Each row of a before or after table is a point. The points were changed in one or more steps. Then noise was added and the rows were shuffled. The steps act on columns, c1 being the first. What was done? A step turns or swaps two columns, mirrors them in a line or flattens them onto one, adds a multiple of one to another, or multiplies or shifts one. Angles are multiples of 10 degrees, from the lower column toward the higher: turns from -170 to 170, lines from 10 to 170 but not 90. Use the fewest steps. Two steps may share a column if one is a turn and the other turns, adds or multiplies; they go together, in the order done. Otherwise the lowest column goes first.
In the rows, zero is written as 128.

Before (8 x 3):
[[151 129 125]
 [144  92 114]
 [215 117  79]
 [139 127  81]
 [ 96 225 106]
 [124 157 195]
 [ 74 118  94]
 [ 89 178 119]]
After (8 x 3):
[[137 173 134]
 [215 178 126]
 [151 131 132]
 [ 74 164 125]
 [124  56 144]
 [ 95 133 227]
 [ 86 128 178]
 [144 149  96]]
Steps: turn c2 and c3 by 100 degrees

Before (14 x 6):
[[166  55 204  96 144 109]
 [ 94  89 127 144  91  89]
 [175  98 130 172 114 161]
 [ 65  71 129 124 152 101]
 [127 132  43 129  78  87]
 [174 204 113 154 161 140]
 [155 115  85 141 148 129]
 [150 137  70 145 181  91]
 [125 156 170 233 163 124]
 [ 71 155 110  82 220  98]
 [ 79  78 137  62 111  57]
 [103 144 110 178 199  96]
 [ 80  71 100 128 172  97]
 [126 188 144 120  90 124]]
After (14 x 6):
[[124 156 136 232  75 124]
 [ 78  78 109  61 130  60]
 [149 136 203 146 153  90]
 [166  55 103  97  52 109]
 [173  97 115 170 134 159]
 [ 70 156 216  82  98  97]
 [126 132 125 127 228  89]
 [ 94  89  97 143 146  88]
 [ 81  70 179 127 132  99]
 [156 116 168 142 156 128]
 [126 189  87 119 133 124]
 [103 147 197 177 107  97]
 [173 202 164 153 124 140]
 [ 65  71 148 124 114 102]]
Steps: turn c3 and c5 by -120 degrees

Before (8 x 8):
[[128 108 124 181 133 107 156 149]
 [131 154 128 110 141 113 165 123]
 [120 249 129 110 110 114 101 124]
 [131 102  98 108 129 183 156 124]
 [140 116 100 112 105 106 168 162]
 [128 115  84 113 123 115 147 115]
 [141 105 152 171 103 111 159 119]
 [ 96 123 131 144 110 115 162 132]]
After (8 x 8):
[[131 142 158 157 139 153 156 121]
 [128 142 172 145 129  85 146 116]
 [128  73 130 138 141  77 156 149]
 [140 141 158 143 117  76 168 151]
 [141  82 103 143 112  81 158 105]
 [ 96 110 126 129 120  84 160 163]
 [132 150 129 105 151  83 165 118]
 [120 168 127  12 102  82 101 132]]
Steps: add -1 times c1 to c8; mirror c2 and c4 in the line at 140 degrees; multiply c3 by -1; add 0.3 times c7 to c5; shift c6 by -30

Before (10 x 11):
[[154 165 107  62 176 165 105 147 136  83 127]
 [167 139  51 130 111  21  82 132 132 237 149]
 [129 163 132 105  92 164 173 141  55 101 137]
 [135 156 115 115 113 173  76 147 112 158 116]
 [194 146 124 135  96 144 106 147 134  87 119]
 [128 191 109 146  83 124 163 145 143  92 142]
 [125 131 106 126 181 172 158 133 126 148  84]
 [129 131 124 111 105 116  90 147 128  79 123]
 [129 204 130 135 120 114 163  42  89  80 103]
 [135 165 123 137 249 161  97  90  87  84 140]]
After (10 x 11):
[[ 64 118 138 184 194 163 103 115 142 166 143]
 [151  84 135 131 171 177 163 131 132  91 159]
 [ 55 157 111  98 127 146 113 113 141 170 154]
 [154 185 120 129 179 113 163 197  77 162 168]
 [ 96 142 108 143 122 121  88 123 145 173 157]
 [147 174 115 157 134 161 174 178 171 155 135]
 [160 196  84 115 158 124 165 103 135 169 124]
 [ 62 121  48 113 157  27  79 121 130  33  72]
 [106  68 180 117 222 159 100 181 116 169 140]
 [ 80 151 114 134 142 180  85 129 151  93 128]]
Steps: turn c1 and c4 by -160 degrees; add 0.7 times c7 to c1; turn c3 and c5 by -30 degrees; turn c2 and c5 by 50 degrees; turn c8 and c9 by 120 degrees; turn c10 and c11 by -160 degrees

Before (8 x 14):
[[157 191  82 160  96 212 116 146 173 109 119 128  34 167]
 [181  53 117 129 170 158 141 193 185  60  89 158 114 132]
 [177 178  95 149 167 135 168  90 144  99 113 151 117 154]
 [121 105  72 183 157  87 130 137  91 173 101 144 111 122]
 [116  87 112  72 192 131 103 120 167  81 102 112 154  85]
 [ 69 182 115  69 132  82  75  88  55  73  81  80 118 108]
 [190 123 109  92 209  96 151  69  59  80 142 148  81  42]
 [ 94 120  38 185 121  97 153 177 140 142 123 175 136 119]]
After (8 x 14):
[[ 49  72 117  54 148 143 126  89  55  74  81  83 119 145]
 [123 137 167 134 156  63 133 138  93 173  95 147 111 173]
 [144 103  77 210  99 158  99 147 176 108 119 128  32 194]
 [115 125 173 142 115  62 174 177 141 142 120 175 134 210]
 [192  76 199  80 202 132 107  68  60  80 144 148  83 120]
 [100 131 190  97 200 174 115 118 166  80 104 110 153 126]
 [192 103  87 145 151 118 128  89 141  97 114 149 118 174]
 [175 186 176 152 164 148 102 192 184  61  89 163 117 124]]
Steps: add -0.3 times c7 to c5; turn c1 and c7 by -40 degrees; turn c2 and c14 by -140 degrees; turn c3 and c14 by -110 degrees; turn c4 and c6 by -50 degrees

Before (14 x 20):
[[127 125 125  88  99 122 150 131 132 119 123 139 105 106 129 114 113 112
  128  96]
 [133 127 126 127 152 140 122  92 121 143 175 113 110 162 120 152 122 121
  120 130]
 [115 120 117 112 125 134 128 131 135 101 129 159 104 111 136 111 144 142
  121  89]
 [152 119 115 120 107 125 127 123 140 104 115 131 119 128 153 132 126 133
  121 112]
 [114 116 119 106 123 139 124 123 155 103 114 118 111 129 146 109 132 114
  146 105]
 [143 123 126 135 129 122 139 144 116 158 103 116 126 124 116 110 117 149
  131 117]
 [109 130 107 133 105 138 121  95 118 119 160 116 119 169 112 148 142 118
  128 115]
 [145 111 149 127 134 113 143 120 133 123  94 133 121 133  97 117 112 145
  126 109]
 [107 123 114 119 113 135 125  91 133 119 185 122 118 158 122 136 125 139
  131 155]
 [143 112 149 116 134 108 160 153 112 126 112 121 132 146 129 112 127 136
  126 112]
 [148 113 158 114 124 107 135 150 120 149  95 120 106 129 108 124 142 134
  119 134]
 [122 142 142 122 116 137 110  96 142 130 184 114 134 149 115 134 135 139
  120 111]
 [143 113 138 127 140 101 158 137 140 151 103 133 141 118 112 135 142 136
  133 115]
 [115 118 132 111 114 140 161 139 143 103 110 112 107 100 132 122 125 133
  105 102]]
After (14 x 20):
[[145 130 139 126 140 101 143 130 139 152 153 142 147 130 104 134 143 136
  133 151]
 [112 144 143 109 116 138 126 113 143 129  80  96 131 119 149 135 135 138
  120 146]
 [ 97 160 113 101 115 134 146 114 133 119  84 106 112 119 134 137 125 138
  131 106]
 [152 133 148  91 134 108 129 155 113 126 151 129 137 142  99 112 126 136
  126 147]
 [151 153 127 126 154 140 133 114 120 142  96 100 112 123 137 153 123 122
  118 129]
 [158 121 127 149 129 122 136 138 117 158 154 125 130 135 121 111 116 150
  132 147]
 [165 126 150 126 135 112 148 123 134 124 162 145 128 125 124 117 112 144
  124 160]
 [179 125 158  86 124 106 149 147 120 149 165 133 113 138 128 124 144 133
  119 134]
 [180 130 114 104 106 124 100 124 141 104 141 136 128 126 119 132 126 133
  120 131]
 [140 127 124   8  99 122 119 121 134 119 130 139 105 123 106 113 114 113
  129 159]
 [ 99 141 107 144 105 138 131 122 119 118 105 106 114 124 140 148 142 119
  127 146]
 [120 137 116  81 125 132 102 123 135 102 121 158 101 125 125 110 144 141
  121 158]
 [118 128 132  79 114 141 120 124 143 103 154 120 105 127  94 124 124 133
  105 155]
 [114 133 117  61 124 139 101 124 154 104 149 125 107 128 125 109 133 115
  146 138]]
Steps: turn c1 and c13 by 20 degrees; multiply c1 by 2; turn c2 and c11 by -150 degrees; turn c11 and c12 by 20 degrees; multiply c4 by 3; turn c7 and c15 by -110 degrees; turn c7 and c20 by -150 degrees; flatten c8 and c14 onto the line at 30 degrees

Before (13 x 32):
[[ 72  89  94 166 125 166 186 132 145 113  89 129  66  11 114  70  76 110
  185 192 182  69 124  47  59  92 118 105 113 137 131 165]
 [132 138  74 102 117 113  76 155 151  66 119  98  97 183  95 143 124  67
  185 149 113 147 137 137  33 142  60  71 106  88 223 145]
 [102 157 180 101 124 136 172 129 101  99 134 104 134  73 173 164 146 112
   66 121 102 100  77  48 175  95 140  75 104 171  87 186]
 [120 125  96 197 140 118 146 169 109 162 142 122 149 114 174 131 134  80
  107  81 153 176 158  69 121 120 117 107  78  49 160 170]
 [ 64 128 167 168  87 179 155  95 187 110 177  77  64 101 159  94 236  64
   34 135  80 201 104 119 217 108 192 163  72 129 129  86]
 [ 97 204 174 145 113 110 166  74 165  70 177 162 134  48 139 135 139 147
  105 130 129 101  90 149  77 185 149  93 152 165 124  76]
 [127  97 157 156  86 170 107  89 130  85 148 127  94  99  88  99 168 108
  124 143 125 141  78 118  96  86  91  55 153  73  45 128]
 [ 54 133  82  68 117 155 164 117 197 197  65 163 145 127 126 145 130  74
  106 186 112 171  77 136  89 201 148 140 155 114 114 133]
 [131 112 139 105 168 139 127 149 136 117 133 108 116 104 133 168  98  91
   93 180 105 131 115 145  93 105 133 153 135 144 115 105]
 [ 92 120  83 173 153 166 129  67 111 171 151 118 139  71 183 178 130 178
   62 150 111 160 204 154 159 131 106  45  55 122 120  62]
 [ 87  90 116 146 115 112 160 103 130 115  72 125 167 112 199 152 109 149
  208 112 124 178 171  81  92 167  98 141 159  61 130 199]
 [128 145 124 203 133 143 150 124  56  77 122 173  96 107  86 117 116 124
  118  60 103 114 196 126 122  96 125 103 104 159 165 145]
 [136  87  90 115 182 157 164 132 151 151 199 206  80 101 173 121 126 123
  122  87 161 102 134  58  77 115 142  83 116 127   7 101]]
After (13 x 32):
[[134 109 183 100 113 133 172 128 119  97 130 137 134  71 174 163 144 113
   59 125  89  99 183  45 184 171 140  72 102 172  87 189]
 [119  94 138 108  79 141 131 146 132 118 133  62 119 104 133 165  95  93
  112 127  99 129 140 146 109 125 138 154 137 147 118 104]
 [153 137 123 205 113 146 150 124  77  77 125 204  99 106  87 117 119 126
  111 125  80 119  63 122  95 188 126 103 101 156 162 146]
 [144 170 173 142 171 109 166  74 138  72 172 126 138  50 134 139 137 146
   66 133  99 103 176 152  72  72 149  93 153 166 126  79]
 [177 136  95 164 113 167 186 135 157 114  93  56  63   9 115  73  74 110
  202 132 174  71 148  50  67 147 114 106 113 140 129 165]
 [182 154 114 151 158 110 159 107 114 110  81 128 167 115 196 150 110 152
  213  99 121 179  99  79 101 102  95 143 158  63 132 197]
 [144 114 101 203 110 122 144 172 111 162 145 165 142 109 174 134 133  78
  116  97 171 178 100  69 125 139 124 111  78  49 164 169]
 [123  90  90 113  77 156 161 135 135 147 194 183  82  96 175 117 124 125
  148 144 176 100 121  58  43 100 145  87 117 125   9 101]
 [187  76  81 175 105 167 127  68 102 170 158 114 138  70 182 178 126 178
   78 143 134 164  66 157 158 122 105  47  56 122 118  65]
 [180 124  74  71 178 157 162 119 160 199  55  81 144 132 124 138 128  74
  109 167 146 174 202 135  76  44 153 137 153 115 114 137]
 [114 103 156 153 143 169 108  88 161  84 161 107  92 101  84 101 165 111
  143 118 100 141 176 117  98 177  91  56 152  75  46 127]
 [128 168  67 102 143 111  78 156 148  68 136  72 102 182  92 144 115  66
  163  73  81 150 119 137  57 111  64  73 105  87 221 148]
 [180  67 166 169 152 174 150  95 196 107 159 117  66 103 162  95 234  63
   58 132  76 203 170 121 229 128 194 164  70 125 128  84]]
Steps: turn c1 and c23 by -160 degrees; turn c2 and c19 by -40 degrees; turn c5 and c26 by -150 degrees; turn c9 and c26 by -30 degrees; add 0.5 times c10 to c21; add -0.3 times c27 to c11; turn c12 and c25 by -30 degrees; turn c12 and c20 by 60 degrees

Before (8 x 64):
[[115  90 189 102 209 166 114 125  59  80 141  77  93 134 149 112 194 152
  118 148 162  81 121 119 127 139 141 123 138 113 136 103 105 149 177 115
  174  94  17 163 123  41 127 150 132  94  71 174 153 147 156 126 107  74
  114 105 137 162 129 156 115  83 158 185]
 [104  99 127 159 168 136  85 162  80 134 135 113  70 135 115  73 202  76
   87 116 139  53 103 143  90 105 148 138 119 141  74 123 122 161 185 109
   99 104  83 128  92 121 163 110 120  92  89 134 169  91 139 132  57  87
  121  90 160 143 133 132 143  87 147 168]
 [116 158 174 130 198 172  70 156  84  88 159 117 101 133 139  91 177  58
  149 167 154  72 107 138 116 125 141 156 123 126 142 162 122 196 151 127
  115  99  68 168 116 101 154 143 128  84 122 157 120 136 107 135 107 110
  142 123 132 123 115 127 147 124 110 202]
 [ 94  35 176 216 185 133 166 130 125 122  83 144 169  87 106 152 119 165
  133  83 160 189 173  74 143 191  91  79 173  93 142  76 173 100 101 118
   87 231 162 154  90 137 122 164 123 197 108 139  52 154 183  83 208 156
  172 137  43  99 127  33 200  96 111 101]
 [170 142  99 124 114 114  64 163 165 136 120 191 104 139 164 131 102  89
  185  71 134  91 118  95  98 144 195 126  55 178 121 119 184 156 146 152
   89 148 122 111 124 103 141 101 121  75 138 104 165 209  92 185 124 112
   83 164 191  95  70 190  96 156 172 165]
 [169 158 182 192  60 104 124 162 140 177  86 106 156 147 162 181  53  58
  169  97  74 164 214  71 115  74 138 139  69  68 181 132 185  82  69 181
   27 223 140  78 176 164 113  73  56 153 182 176 156 191  68 193 168 180
   68 188 112  82 115 148 179  97 153 108]
 [107  91 192 156 174 173  80 120  85 116 177  71  53 165 110 104 188  66
  112 149 165  82 128 117 104 147  85 152 100  92  87 142  92 132 170 154
  179  92  93 161 105  63 151 128 128 108 102 188 157 115 138 140 140  62
  123 100 144 130 131 165 155 152 132 194]
 [152  29 118 200 124 140 214  71 132 126  64 193 134  58  77 205 106 182
   98 113 122 187 198  42 198 190 163  74 148 112 175  65 195  99  86 127
   45 233 148 171 118 149 110 128 104 171 120 110  60 177 142 161 214 174
  121 172  61  95 173  84 209 133  62 122]]
After (8 x 64):
[[189 170 187 191  64 100 129 170 138  68  91 100 161 145 158  47  52  54
  168  89  88 165 212  72 115  74 141 143  70 133  91 129 183  82  76 202
   30 223 147  71 178 167 114  71  56 155 189 234 156 193  78 196 167 184
   64 186 107  80 118 146 178 101 157 111]
 [119  87 185 107 201 161 105 127  58 126 142  77  96 125 148 129 197 161
  117 140 154  87 121 119 127 132 141 118 139 150 175 101 109 140 176 107
  177 107  21 167 128  42 130 144 135  96  76 173 153 149 156 131 118  78
  110 107 133 167 130 159 113  80 157 181]
 [172  26 115 195 123 134 213  73 134  82  62 192 141  64  75  65 109 184
   92 122 124 184 199  48 199 186 158  78 143  91 133  67 189 102  86 149
   40 225 160 177 123 140 115 127 110 173 113 161  63 180 148 166 217 177
  112 168  59 100 181  82 209 130  61 121]
 [ 82  84 186 158 170 165  80 132  90 176 178  66  64 164 117 128 183  66
  110 141 171  84 127 116 101 148  82 146 101 179 132 138  91 140 171 127
  177 100  89 160 106  61 154 129 126 108 108 191 161 120 136 145 148  65
  123 101 142 134 141 167 154 156 135 192]
 [196 139 105 127 116 111  63 163 165 131 121 194  95 140 157 162 105  82
  185  66 138  82 113  95 104 139 196 137  62  89 120 118 184 159 151 182
   95 141 124 109 119 107 139  99 112  75 132  81 175 203  91 175 126 112
   83 159 194  87  72 188  97 162 171 167]
 [106 157 178 129 198 170  67 151  89 119 154 114  97 130 143 162 174  65
  144 171 149  70 103 140 119 124 135 158 129 152 171 161 123 188 157 118
  120  99  68 167 119 100 155 150 122  86 120 128 127 136 111 136 105 106
  150 122 134 132 112 125 142 125 106 202]
 [ 90 104 126 157 171 145  82 169  79 188 138 111  68 139 122 179 199  84
   88 116 143  55  95 148  91 110 150 134 118 158 103 117 127 162 182  95
   92 103  76 134  91 128 168 115 115  91  87  93 162  96 139 133  54  90
  128  95 162 148 137 133 142  86 151 167]
 [ 68  40 175 209 185 138 167 138 128 116  83 151 157  92 108  86 120 166
  128  81 160 186 167  80 143 188  93  76 173 141 131  79 164  96  99  92
   85 229 164 151  88 130 117 163 116 197 108 172  52 143 180  81 209 155
  175 131  47 101 127  39 204  99 118 104]]
Steps: multiply c1 by 2; turn c1 and c36 by 20 degrees; mirror c10 and c31 in the line at 130 degrees; turn c16 and c30 by -140 degrees; add -0.7 times c16 to c48
